Each row is a point. The ring and each string are closed loops that go straight from each point to the next, and from the last back to the first. Before rounding, they use only three directions, however many columns there are. How many times does the string pass through the ring? Passing back the other way cancels.
In the rows, 128 means zero.

Ring, 10 rows:
[[156 136 148]
 [178 112 116]
 [181  83 101]
 [172  68 104]
 [137  60 121]
 [112  70 128]
 [ 86  94 133]
 [ 80 127 147]
 [ 94 141 159]
 [131 146 163]]
String, 25 rows:
[[114 133 196]
 [ 70 151 166]
 [ 70 133 116]
 [ 98 112 125]
 [111 102 153]
 [ 65  92 144]
 [ 57  87 116]
 [ 97  98 109]
 [114  99 140]
 [104  97 169]
 [112 102 171]
 [105 114 120]
 [ 65 144 121]
 [ 78 157 155]
 [106 145 126]
 [133 120 162]
 [146 132 192]
 [163 160 175]
 [158 147 123]
 [141 118 126]
 [151 118 163]
 [166 150 173]
 [150 159 158]
 [127 132 119]
 [129 114 138]]
Times through: 4
String, 29 rows:
[[122  85 109]
 [134  93 139]
 [149  65 151]
 [166  41 121]
 [169  47  92]
 [186  35 109]
 [174  55 144]
 [143  91 145]
 [140  88 108]
 [138  82  97]
 [135  90 131]
 [134  86 149]
 [122  96 109]
 [ 99  90  93]
 [125 101 137]
 [107  99 169]
 [ 57 117 162]
 [ 56 133 128]
 [ 75 133 114]
 [120 111 131]
 [112 117 164]
 [ 73 141 187]
 [ 43 153 144]
 [ 64 135 116]
 [104 113 131]
 [108 104 159]
 [ 78  94 153]
 [ 65  74 120]
 [ 92  67 104]]
Times through: 3

Ring, 10 rows:
[[132 114 132  97 128 164]
 [141 118 129  89 131 155]
 [148 133 123  88 131 135]
 [138 145 121  91 123 121]
 [101 159 119  95  98 104]
 [ 65 165 121 101  77 100]
 [ 60 159 125 112  76 113]
 [ 85 145 131 124  94 140]
 [109 130 134 124 111 159]
 [122 120 135 116 121 168]]
String (29 x 6):
[[121 135 124  84 115 129]
 [117 140 121  78 112 120]
 [ 99 142 124  88 101 122]
 [125 142 125 104 116 132]
 [147 156 118 103 126 113]
 [105 168 115  92  98  91]
 [ 63 170 116  85  74  83]
 [ 68 157 122  92  80 104]
 [106 145 126 105 106 129]
 [ 78 150 125  99  88 118]
 [ 65 153 125 100  80 114]
 [ 93 147 126 107  97 127]
 [107 152 127 126 105 132]
 [ 63 158 129 131  79 126]
 [ 45 153 132 130  70 132]
 [ 61 143 133 122  81 140]
 [ 92 135 136 134 101 159]
 [ 89 130 135 120 100 156]
 [ 98 132 131 108 104 147]
 [137 130 131 120 127 158]
 [144 118 135 120 134 173]
 [138 103 138 109 134 186]
 [114 109 135  92 118 168]
 [108 130 129  97 110 143]
 [128 130 129 103 121 147]
 [171 118 130 104 149 164]
 [151 108 128  72 138 158]
 [136 117 126  67 127 143]
 [105 134 125  84 107 131]]
Times through: 4
String (23 x 6):
[[139 130 131 119 128 156]
 [148 127 131 119 134 160]
 [113 129 130 101 113 148]
 [135 127 130 106 126 153]
 [166 116 131 104 146 167]
 [155 111 129  83 140 161]
 [138 117 126  70 128 146]
 [174 126 124  89 148 146]
 [158 136 125 107 137 142]
 [101 141 124  89 102 124]
 [121 154 117  79 110 102]
 [126 164 115  90 111  95]
 [121 159 119 104 110 109]
 [101 147 124 102 102 123]
 [ 64 159 122  95  78 104]
 [  7 179 119  93  41  76]
 [ 85 161 124 119  90 115]
 [114 146 127 117 110 134]
 [ 75 147 128 108  88 127]
 [ 48 149 131 121  72 132]
 [113 138 135 145 113 160]
 [132 133 132 129 124 158]
 [111 134 130 111 111 146]]
Times through: 3

Ring (7 x 9):
[[150  92 116 141 117 144 119 144 147]
 [148  73 129 173 103 137 118 192 136]
 [131  89 131 169 107 114 105 188 114]
 [116 129 134 116 139 100  83 146  83]
 [112 158 122  75 160  99  76  92  83]
 [118 160  93  74 151 109  95  43 124]
 [132 135  91  99 135 126 111  62 148]]
String (30 x 9):
[[139 100 122 139 121 129 109 149 128]
 [136  95  97 164  99 125 125 125 160]
 [152  72 108 176  94 144 133 159 167]
 [173  55 149 160 114 169 121 220 137]
 [166  66 152 150 121 161 113 216 124]
 [147  92 136 137 125 138 106 173 119]
 [137  97 114 151 112 126 114 145 138]
 [134  88 100 178  92 120 126 141 157]
 [144  53 120 218  74 128 131 211 153]
 [145  57 152 197  96 129 110 249 112]
 [135  77 148 177 107 117 101 225 100]
 [134 107 149 124 138 121  88 183  86]
 [129 117 123 123 131 117  98 136 111]
 [114 125 110 136 121  97  98 122 113]
 [106 143 128 108 143  87  77 128  76]
 [110 157 159  64 177  94  54 147  34]
 [119 149 153  68 172 106  63 142  51]
 [122 135 127  99 146 109  86 123  94]
 [120 133 113 112 135 106  94 109 110]
 [109 145 109 106 138  93  88  95 102]
 [106 157 141  78 164  88  63 127  53]
 [112 145 158  83 166  95  59 162  41]
 [124 124 142 111 144 110  82 158  80]
 [127 117 124 127 129 113  97 141 109]
 [130 109 132 132 128 116  96 160 104]
 [128 110 112 142 117 114 107 133 127]
 [129  89 107 180  94 113 119 155 144]
 [148  54 132 208  83 133 124 224 140]
 [160  55 157 176 108 150 113 245 117]
 [149  84 139 146 121 140 108 188 119]]
Times through: 5

Ring:
[[ 89  98 151 121  97 106 207 153 162 105 117 114]
 [103 108 143 114 103 132 181 154 144  78 118  95]
 [126 123 125 120 119 151 142 134 119  87 125  91]
 [147 143  97 126 136 172  89 109  87 113 135  98]
 [146 149  85 130 140 172  73 101  81 137 139 112]
 [137 139  96 143 137 141 102  91 100 174 138 134]
 [127 126 113 148 131 119 135  93 120 180 134 141]
 [101 105 142 136 109 100 191 126 153 145 123 131]]
String (29 x 12):
[[120 123 120 125 119 141 141 128 121 115 127 108]
 [139 128 118 134 131 146 129 109 111 119 129 103]
 [128 128 116 126 124 149 129 122 113 113 129 104]
 [118 127 115 117 117 152 130 136 116 101 128 102]
 [144 142 101 114 130 184  92 127  88  79 131  81]
 [155 142 103 128 140 175  93 107  87 101 133  87]
 [158 139 108 135 142 165 102  98  91 112 132  92]
 [140 130 116 132 131 151 124 111 108 115 130 101]
 [115 123 120 117 114 148 140 139 121  99 126 102]
 [110 117 131 108 107 150 156 156 129  68 121  87]
 [ 94 104 148 101  94 140 190 176 149  46 114  81]
 [ 80 102 146  97  86 134 195 185 156  54 115  91]
 [106 112 134 121 108 128 170 142 139 105 122 108]
 [114 111 136 133 116 118 173 124 139 126 124 116]
 [ 92  94 157 132 101  92 218 140 168 125 117 123]
 [ 84  91 159 133  97  83 226 141 175 135 117 132]
 [ 88  99 147 132 101  93 206 138 164 140 120 133]
 [102 112 131 128 109 117 171 133 142 132 125 125]
 [121 119 124 137 122 124 152 113 128 143 128 123]
 [122 113 132 152 126 102 169  96 138 173 128 138]
 [109 100 147 160 120  74 203  95 160 193 125 153]
 [ 93  97 150 143 106  82 212 124 167 161 121 143]
 [ 91 105 139 123 101 111 188 146 153 121 121 123]
 [ 94 108 136 118 101 120 180 150 147 110 122 116]
 [ 71  91 158 109  83 104 224 176 174  86 113 111]
 [ 69  86 166 106  80 104 236 184 180  68 110 102]
 [ 85  92 163 110  89 113 222 172 169  66 111  95]
 [ 84  98 154  98  87 133 204 185 159  41 112  82]
 [ 97 113 134 101  98 148 167 171 137  57 119  87]]
Times through: 1
String (27 x 12):
[[ 77  91 162 101  83 118 223 186 171  51 110  90]
 [107 104 149 117 105 129 190 151 147  74 117  90]
 [130 119 131 130 123 139 152 122 124 103 125  97]
 [130 126 120 130 125 144 135 118 115 116 128 105]
 [147 133 112 136 137 152 116 102 102 123 131 102]
 [142 135 108 133 134 155 111 106 101 125 132 105]
 [131 138 101 118 125 168 102 127  98 105 132 100]
 [138 150  84 111 130 190  69 127  79  97 137  93]
 [168 165  68 127 152 201  32  92  54 124 144  97]
 [163 148  92 144 151 165  77  80  79 150 139 111]
 [129 130 111 130 127 147 123 115 110 127 131 112]
 [126 137 101 115 122 167 104 132 100 102 132 100]
 [156 152  87 121 141 191  66 109  73 100 137  88]
 [166 146  99 136 148 176  83  92  80 113 135  90]
 [137 128 117 134 130 145 128 109 111 123 130 106]
 [116 122 123 116 114 148 144 141 123  93 125  98]
 [ 93 107 142  97  93 145 181 179 145  44 116  81]
 [ 84 100 150 100  88 131 199 181 157  54 114  89]
 [ 69  86 168 101  78 110 236 191 179  52 108  93]
 [ 97  97 155 128 102 104 210 143 162 108 117 112]
 [119 115 132 136 120 120 165 117 134 133 125 118]
 [ 92 108 137 116 100 123 180 154 147 102 121 112]
 [ 67  90 158 109  82 100 227 177 177  90 113 115]
 [ 70  82 170 121  84  82 249 165 188 106 111 121]
 [108 106 143 134 112 110 186 128 148 128 122 119]
 [111 116 129 125 113 129 160 133 133 117 125 113]
 [ 78 100 148 103  87 123 201 179 160  71 115 101]]
Times through: 5
